Every row gives one point. To make a cloud, some directions were put in groups of two or more. Within a group, all points are equally far from the middle, so they leave a hole (a ring in 2 directions, a hollow ball in 3). The other directions are filled evenly. Then the cloud was stretched, turned, moved and blurred a little. Count the holes, and give their numbers of directions, smallest first.

Cloud, 20 rows:
[[-0.34  0.53  0.02]
 [-0.37 -0.08 -0.31]
 [ 0.29 -0.74  0.01]
 [ 0.46  0.16 -0.34]
 [-0.38 -0.02 -0.29]
 [ 0.13 -0.63 -0.11]
 [-0.32 -0.13 -0.33]
 [-0.30  0.21  0.29]
 [-0.40 -0.57  0.48]
 [ 0.41 -0.15  0.58]
 [-0.33 -0.33 -0.15]
 [-0.02 -0.61 -0.11]
 [ 0.46 -0.02  0.39]
 [ 0.31 -0.53 -0.11]
 [ 0.03  0.02 -0.61]
 [-0.17 -0.27  0.74]
 [-0.25 -0.32 -0.24]
 [-0.35 -0.45  0.03]
 [ 0.48  0.32 -0.04]
 [-0.45  0.40 -0.15]]
Holes: 1 (2)

Cloud, 27 rows:
[[-0.17  0.16  0.02 -0.07]
 [-0.18  0.14 -0.49  0.23]
 [ 0.44 -0.05 -0.34  0.28]
 [ 0.18 -0.08  0.43 -0.56]
 [ 0.28 -0.19 -0.25 -0.30]
 [ 0.31 -0.21 -0.44 -0.18]
 [-0.06 -0.43 -0.42  0.24]
 [ 0.67 -0.17 -0.26  0.21]
 [-0.03 -0.14  0.30  0.00]
 [-0.02 -0.51  0.39 -0.21]
 [ 0.24  0.14  0.41 -0.88]
 [ 0.14 -0.01 -0.19  0.51]
 [ 0.01  0.32  0.44  0.15]
 [ 0.60 -0.40 -0.12  0.08]
 [-0.19 -0.40 -0.72  0.14]
 [ 0.69  0.20  0.20 -0.02]
 [ 0.67 -0.08  0.76 -0.20]
 [ 0.01  0.29  0.15 -0.93]
 [ 0.23 -0.72  0.34 -0.24]
 [ 0.12 -0.31 -0.13 -0.52]
 [ 0.76 -0.01  0.10  0.24]
 [ 0.01  0.02 -0.71 -0.29]
 [ 0.22 -0.13  0.62 -0.19]
 [-0.42  0.08  0.23 -0.31]
 [-0.12  0.50  0.57  0.13]
 [ 0.20 -0.16 -0.46 -0.33]
 [ 0.27  0.52 -0.36 -0.11]]
Holes: 0

Cloud, 26 rows:
[[ 0.16 -0.08 -0.37 -0.26]
 [-0.16 -0.10  0.03 -0.74]
 [-0.49  0.11  0.33  0.28]
 [-0.09  0.42 -0.10  0.52]
 [-0.04 -0.21  0.53 -0.09]
 [-0.01 -0.17  0.52 -0.50]
 [ 0.09  0.05 -0.39 -0.64]
 [-0.36  0.51 -0.03 -0.58]
 [-0.23  0.62 -0.61 -0.01]
 [-0.62  0.06 -0.38  0.20]
 [-0.08  0.57 -0.36  0.33]
 [-0.11  0.39 -0.24  0.53]
 [-0.31 -0.14  0.44  0.19]
 [-0.14  0.09  0.26  0.48]
 [ 0.17  0.13  0.56 -0.69]
 [-0.65  0.33 -0.05  0.05]
 [-0.03  0.23  0.40 -0.84]
 [-0.19  0.50 -0.52  0.37]
 [-0.24  0.21 -0.52  0.49]
 [-0.09  0.58  0.26  0.15]
 [-0.18 -0.03 -0.50  0.30]
 [-0.44  0.17  0.35  0.31]
 [-0.06  0.59  0.31 -0.02]
 [-0.66  0.34 -0.17  0.04]
 [ 0.42  0.03 -0.02 -0.32]
 [ 0.23 -0.10 -0.07  0.06]]
Holes: 2 (2, 2)
